Each row of a before or after table is a point. The points were changed in one or more steps. Then noise was added and the rows were shuffled. The steps act on columns, c1 being the first. What was done? A step turns or swaps two columns, mirrors them in a line or flattens them onto one, adds a multiple of one to another, or multiplies or shifts one. Angles are multiples of 10 degrees, from the lower column toward the higher: turns from -170 to 170, lines from 10 to 170 but not 90. Use the fewest steps. Two steps may share a column if one is a turn and the other turns, adds or multiplies; they go together, in the order done. Otherwise the lowest column goes first.

Before:
[[-1.9  1.7]
 [ 0.5 -0.2]
 [-0.7 -2.4]
 [-4.2  1.3]
 [-4.0 -3.6]
 [ 0.2 -4.7]
 [-2.9  0.1]
 [ 1.8 -2.0]
 [ 7.5 -2.7]
 [ 0.3 -1.8]
 [ 8.2 -4.2]]
After, 11 rows:
[[14.3 -3.4]
 [13.5 -1.7]
 [ 5.2 -1.4]
 [ 3.2  1.1]
 [ 2.2 -2.8]
 [ 6.4  0.6]
 [ 2.0  2.2]
 [ 7.9 -0.9]
 [ 6.4 -0.9]
 [ 6.1 -3.6]
 [ 4.0  2.8]]
Steps: shift c1 by 6.0; shift c2 by 1.0

Before, 8 rows:
[[-10.9   1.1   1.9   0.8]
 [ -3.9   1.1   1.0  -1.5]
 [  1.6  -0.1  -6.5   0.4]
 [  1.6  -0.4  -2.3  -1.6]
 [  1.4   2.5   2.3  -1.1]
 [  3.5   3.3   2.6   1.2]
 [ -2.1   3.9  -1.5  -1.1]
 [ -3.0   1.3  -2.4  -4.6]]
After:
[[-14.1   1.9   1.0   0.9]
 [  1.8   2.2   2.5  -1.1]
 [  2.1  -6.6  -0.2   0.5]
 [  4.6   2.8   3.4   1.1]
 [ -2.4  -1.3   3.9  -1.0]
 [ -5.0   1.0   1.2  -1.3]
 [ -3.9  -2.4   1.4  -4.5]
 [  2.0  -2.3  -0.4  -1.6]]
Steps: multiply c1 by 1.3; swap c2 and c3

Before, 11 rows:
[[-2.7  7.3 -1.0 -0.9 -1.3  2.9]
 [-1.6 -0.6  5.6 -3.4  1.6  3.5]
 [-5.5  1.8  5.6  2.0  1.6 -1.7]
 [ 0.4  5.0  1.6  0.8  0.5 -5.5]
 [-0.4 -1.0  0.8 -6.5  2.4 -1.3]
 [ 3.2  5.0  5.9  2.0  7.2 -4.8]
 [ 2.4  0.4 -2.6 -0.3  5.0  0.3]
 [-1.3  2.6 -1.7  2.8  0.5 -0.1]
 [ 3.0 -0.7  1.5 -0.1  0.2  4.2]
 [-3.7  2.9  5.3 -0.4  0.0 -2.2]
 [-1.6  1.7 -1.4 -6.5  7.0 -2.6]]
After:
[[ 1.0  1.2 -2.7  2.0 -2.4 -0.2]
 [-5.2  0.1 -2.7 -7.4 -5.1 -3.3]
 [ 1.1  4.1  0.6 -0.4 -2.6 -7.4]
 [ 3.8  3.8 -1.9 -2.0 -5.1  3.9]
 [-1.5  1.6  0.3 -1.0  2.6  5.6]
 [-1.9 -0.9  0.2 -7.6 -0.9 -1.8]
 [-0.7 -1.5  4.5 -4.5 -1.7  4.7]
 [-5.0  1.9 -3.2 -1.0 -1.1  0.6]
 [ 0.9 -2.1  4.4  1.1 -5.7 -2.5]
 [-5.8  5.8  4.6  1.0 -4.6 -6.4]
 [ 2.6 -0.1  4.0 -1.4 -4.1 -2.6]]
Steps: turn c1 and c2 by 40 degrees; turn c1 and c5 by 120 degrees; shift c3 by -1.0; shift c4 by -1.0; multiply c6 by 1.3

Before (11 x 8):
[[ 7.4 -1.9 -2.6 -6.4  3.7 -3.9  5.7 -0.2]
 [ 2.3  0.7  4.2  2.6 -3.1 -1.1 -5.1  2.8]
 [-2.2  0.5  3.4  2.6 -2.0  2.3 -1.5 -0.6]
 [ 1.7 -0.8  5.3  3.5  1.8  1.5  3.0 -1.8]
 [ 2.9 -0.4 -4.2  3.6 -2.4 -5.1  6.1  1.6]
 [-3.5 -5.7 -1.1  2.1 -2.1 -4.2 -3.6  3.4]
 [ 5.7 -4.2 -2.2  2.0  7.4  4.8  4.9  2.4]
 [ 6.7  1.6 -1.7 -0.9  5.9 -3.7  2.8 -4.9]
 [ 0.0  3.1  1.2 -1.7  3.8 -1.4 -2.9  2.5]
 [ 6.6  2.7 -1.7  1.2 -3.8  4.6 -4.1 -3.1]
 [ 0.9 -4.5 -5.5 -2.2  2.2  2.5 -1.2  5.4]]
After (11 x 8):
[[ 0.0  1.2 -1.9  2.7  4.0 -4.4 -3.8  3.2]
 [ 0.2 -0.9  4.3  1.6 -2.7  1.2  6.0  4.5]
 [-0.1  2.6  0.4  0.4  1.5 -3.6 -2.2 -2.3]
 [-0.1 -6.6  1.5 -1.9 -5.5  4.0  3.6  2.0]
 [-0.1  3.7  0.3 -0.3 -6.1  6.5 -2.5  2.2]
 [ 0.1  2.0 -5.5 -4.1 -5.0 -1.6  7.4  0.1]
 [-0.1 -2.4 -7.6 -4.4  1.1  3.0  2.1  0.8]
 [-0.1 -1.8  0.0  2.9  2.8  1.8  3.8 -2.6]
 [ 0.0  2.6  1.1  0.7  5.1  0.6 -3.1 -5.1]
 [ 0.1  3.4  2.7 -1.0 -2.9 -4.3  1.6 -2.8]
 [ 0.0  1.9  0.0 -5.7  3.4  5.3 -2.1 -1.3]]
Steps: multiply c1 by 0; swap c2 and c4; turn c3 and c8 by -130 degrees; turn c3 and c6 by 140 degrees; turn c5 and c7 by 90 degrees

Before:
[[-0.6  1.6 -0.8  4.8 -1.5 -2.9 -0.9  0.1 -0.9]
 [ 2.4 -3.6  3.3  0.1  5.7 -1.2 -6.1 -1.8  2.4]
 [-3.3  1.3 -2.3  1.7 -1.3  2.3 -3.4 -3.1 -3.6]
 [ 3.3  0.8  6.1 -0.2 -3.5  2.2  0.4  4.6 -5.7]
 [-1.4 -4.0 -2.8  0.9 -1.7  3.7  4.3 -4.9 -0.7]
 [ 4.4 -6.2 -0.1 -2.4  3.7  5.0 -4.0  3.3  4.3]
 [ 4.2 -1.8  4.2  2.3  2.3  4.0 -1.2  3.5 -4.1]
 [-2.3 -1.9  0.1  2.8 -2.7 -4.0 -4.0 -3.0 -2.7]
 [-6.0 -1.2 -2.3  4.5 -1.8  1.0  2.0 -1.5 -4.6]
 [-1.0 -0.6 -0.3 -4.1  7.1 -2.8 -2.5  2.5 -0.1]
 [-0.2 -5.3  3.6  0.2  3.4 -1.7 -6.3  2.3  1.9]
 [-3.2 -1.9  1.8  1.8 -2.2  6.6  4.3 -2.2  3.5]]
After, 12 rows:
[[ 1.4  2.9  3.7  2.0 -0.6  3.8 -1.4  3.0  4.5]
 [-2.4 -0.5  1.7  2.8  2.6 -4.4 -4.5 -1.4  1.4]
 [ 5.0 -2.2  0.2  4.2  2.2  1.9  1.7 -5.0  3.3]
 [ 7.8 -1.8 -2.2  1.4  1.7  2.8 -3.2 -2.2  3.4]
 [-3.8  0.5 -2.2  5.0  1.6 -3.0 -0.9 -0.5  0.5]
 [-2.5  5.9  2.4 -0.1  3.7  1.9  0.6  1.6  4.0]
 [-6.4 -0.5  0.4 -3.8 -4.6 -2.4 -2.7 -2.3  2.5]
 [10.5 -5.0  2.0  0.8  1.1  3.8  4.4  0.6  0.1]
 [ 3.1 -2.7  4.9 -2.7 -3.4  5.1 -4.1  2.9 -2.9]
 [-1.7  1.4  5.0  0.3 -4.6 -1.4 -5.6  3.5 -0.2]
 [-4.6  0.9  6.2  0.5 -2.5 -2.1 -6.3 -0.6 -0.3]
 [12.9  0.2  2.5  1.8  0.7  6.4  4.2 -2.2 -4.5]]
Steps: turn c1 and c8 by 110 degrees; add 1.5 times c6 to c1; turn c2 and c3 by -60 degrees; turn c5 and c9 by 160 degrees; multiply c5 by 0.7

Before, 13 rows:
[[ -0.1   0.9   0.6  -2.1   2.9   0.1  -6.2   2.4   0.5  -1.1   1.4]
 [ -1.9  -1.1   0.4   0.0  -3.0  -2.8  -5.5   2.2   1.4   1.4  -5.2]
 [  0.9  -1.0  -1.1   6.9  -0.7  -0.3   0.9   2.6  -4.4   4.7  -1.2]
 [ -1.8  -1.0  -2.2  -2.3   4.1  -3.8   0.0   1.9  -0.6  -2.0   1.1]
 [  2.0   5.8  -1.6  -1.9  -1.1   0.3   6.2   3.0  -2.5   2.9   0.7]
 [ -2.0  -1.1  -1.4   0.6   2.6  -1.7  -0.2   2.9   1.2   5.9   1.3]
 [  6.2  -0.8 -11.4  -0.7   4.6  -2.3   2.7  -2.6   0.8  -2.2   1.5]
 [ -0.1  -0.8  -9.4  -1.7   4.2   0.3  -2.9  -2.0  -0.6   0.1  -6.9]
 [  3.3   2.6   0.5  -2.5   3.5  -0.4  -2.5  -9.7  -0.5   1.6  -6.7]
 [  6.7  -1.1   0.6  -1.6   4.6  -0.3  -1.0   3.4  -3.3  -0.1  -0.3]
 [  9.9   0.8  -0.1   2.1   3.4  -2.2  -2.7  -0.5  -1.0  -0.2  -7.9]
 [  2.1   4.3  -5.5   5.3   4.3  -4.0  -6.0   1.3  -1.2   2.7  -6.7]
 [ -1.0   1.9   0.5  -0.8   4.0   1.3   0.7   1.5   2.4  -0.9   0.0]]
After (13 x 11):
[[ 6.9 -0.5 -7.9 -0.5  4.8 -0.6  5.3 -2.7  4.4 -2.2 -0.1]
 [ 5.6  5.4 -1.3 -1.9 -1.3  0.2  5.5  2.1 -0.5  2.9  1.7]
 [ 0.1 -0.8 -6.5 -2.0  4.3  0.1 -0.7  0.5 -0.7 -0.2 -6.9]
 [-3.7 -1.2 -0.6  0.4  2.4 -0.6  1.6  2.3  0.1  5.8  2.2]
 [-3.7 -1.1  0.2 -0.2 -2.6 -0.6 -7.2  3.8 -0.2  1.2 -4.7]
 [11.2 -1.0  0.9 -1.8  4.4 -0.3  1.8  3.3  1.6  0.1  0.7]
 [-1.4 -1.4 -1.7 -2.2  4.6 -1.2  2.1  1.2 -1.4 -2.0  1.8]
 [ 4.8  2.1  0.3 -2.3  3.7  0.0 -0.5 -6.6  1.7  1.3 -9.5]
 [-0.4  1.0  0.8 -1.8  3.0  0.4 -4.4  1.4  0.1 -0.9  1.8]
 [ 3.5  4.3 -3.9  5.6  4.4 -1.8 -3.5  3.7  0.3  3.0 -5.8]
 [-4.1  1.9  0.0 -0.6  3.6  0.5  2.9  1.6  1.3 -1.0  1.1]
 [ 6.0 -1.4 -0.9  7.3 -0.9  0.1  0.6  2.6 -2.8  4.6  0.1]
 [13.3  0.9  0.1  2.0  2.9 -1.0 -1.2  2.5  5.6 -0.3 -7.3]]
Steps: turn c1 and c9 by 40 degrees; multiply c1 by 1.6; multiply c3 by 0.7; add 0.5 times c5 to c7; multiply c6 by 0.4; turn c8 and c11 by 20 degrees

Before:
[[ 0.0 -1.0 -4.0 -1.2 -1.1  1.3  1.2  0.9  2.4  7.1  3.0 -5.9]
 [-0.2  0.5 -1.3  1.0 -1.8  7.0  0.9  1.6 -5.5  0.1 -1.3 -3.5]
 [-1.2  0.7 -0.1 -1.0 -2.1  6.3  2.8  2.8  0.7  1.9 -1.9  0.9]
 [-4.1 -1.9  2.5  2.5  2.4 -1.7 -4.0  0.8 -2.2 -1.4 -3.2  1.5]
 [-5.3 -1.2  0.7 -2.9  2.0  0.5  0.1 -4.3  0.5 -1.5 -1.6 -3.9]
 [-1.3 -0.1 -1.7 -2.3 -2.3  5.5 -1.1  2.7  0.3  4.8  8.5 -1.6]
 [-5.2 -2.7  2.4  7.2  1.5  1.1  0.3 -3.3 -1.4 -2.5 -1.3  2.3]
 [ 0.1 -2.8  5.0  4.7  0.7  2.5 -3.4 -2.7  0.2 -4.9 -3.8  0.7]
 [-0.2  1.5 -4.1 -2.2 -5.1  2.3  3.1  4.8  0.8  0.9  5.0 -4.5]
 [-0.7 -7.0  0.2  2.4  1.7  3.7 -0.1  1.1 -2.3 -3.4 -0.9  2.9]
 [ 2.7  1.3  2.9  0.5  1.7  3.8  4.4  1.2 -4.2 -1.2 -0.5  0.0]
 [ 2.3 -1.1  4.1 -0.2 -5.2  3.5  3.9 -1.9 -7.6 -1.5 -4.9  1.9]
 [-4.5 -2.2  3.3 -1.6 -1.4  1.6  2.5  1.8  0.5  3.0  0.7 -7.6]]
After, 13 rows:
[[  2.6   2.4  -2.8   1.0   1.5  -4.0  -4.2   1.7  -6.6  -0.9  -2.5  -0.2]
 [ -4.3  -4.7   1.2  -1.7  -1.1  -2.5  -1.7   1.9  -4.1   3.0   3.7  -7.8]
 [ -1.3   0.4   0.4  -0.9  -2.3  -2.0  -6.9   2.6   0.3   2.0  -2.4   1.0]
 [  0.0  -0.5   1.5  -1.5  -1.3  -1.1  -1.4   0.8   7.0   6.9   3.7  -6.1]
 [ -4.9  -6.3  -0.7   7.3   1.2   0.1  -0.8  -3.4  -4.3  -2.9   2.6   2.4]
 [  0.0   6.0  -0.4  -2.4  -4.5  -2.6  -3.1   4.8   6.4   1.0   2.6  -4.6]
 [  2.4  -5.0  -5.7  -0.3  -5.5  -3.3  -3.9  -1.9 -10.1  -1.6  -3.0   1.8]
 [ -4.0  -5.5  -1.6   2.1   2.3   3.9   1.9   0.9  -4.9  -1.4  -0.6   2.0]
 [ -0.7 -16.0  -1.9   2.4   2.1   0.3  -3.5   0.8  -1.3  -3.3   8.2   2.5]
 [  0.2  -8.0   1.6   5.1   0.6   4.1  -1.3  -2.7  -7.7  -5.1  -0.3   0.8]
 [ -5.5  -3.9   0.6  -2.9   2.1   0.7  -0.7  -4.0  -0.6  -1.8  -0.1  -4.0]
 [ -0.6   0.8  -5.5   1.0  -1.7  -0.1  -7.3   1.5  -1.2  -0.1  -1.8  -3.7]
 [ -1.3   4.0  -0.2  -2.4  -2.3   2.3  -4.8   2.6   3.3   4.7   7.3  -1.8]]
Steps: multiply c2 by 2.5; turn c2 and c11 by -30 degrees; turn c3 and c9 by -70 degrees; multiply c9 by 1.6; mirror c6 and c7 in the line at 140 degrees
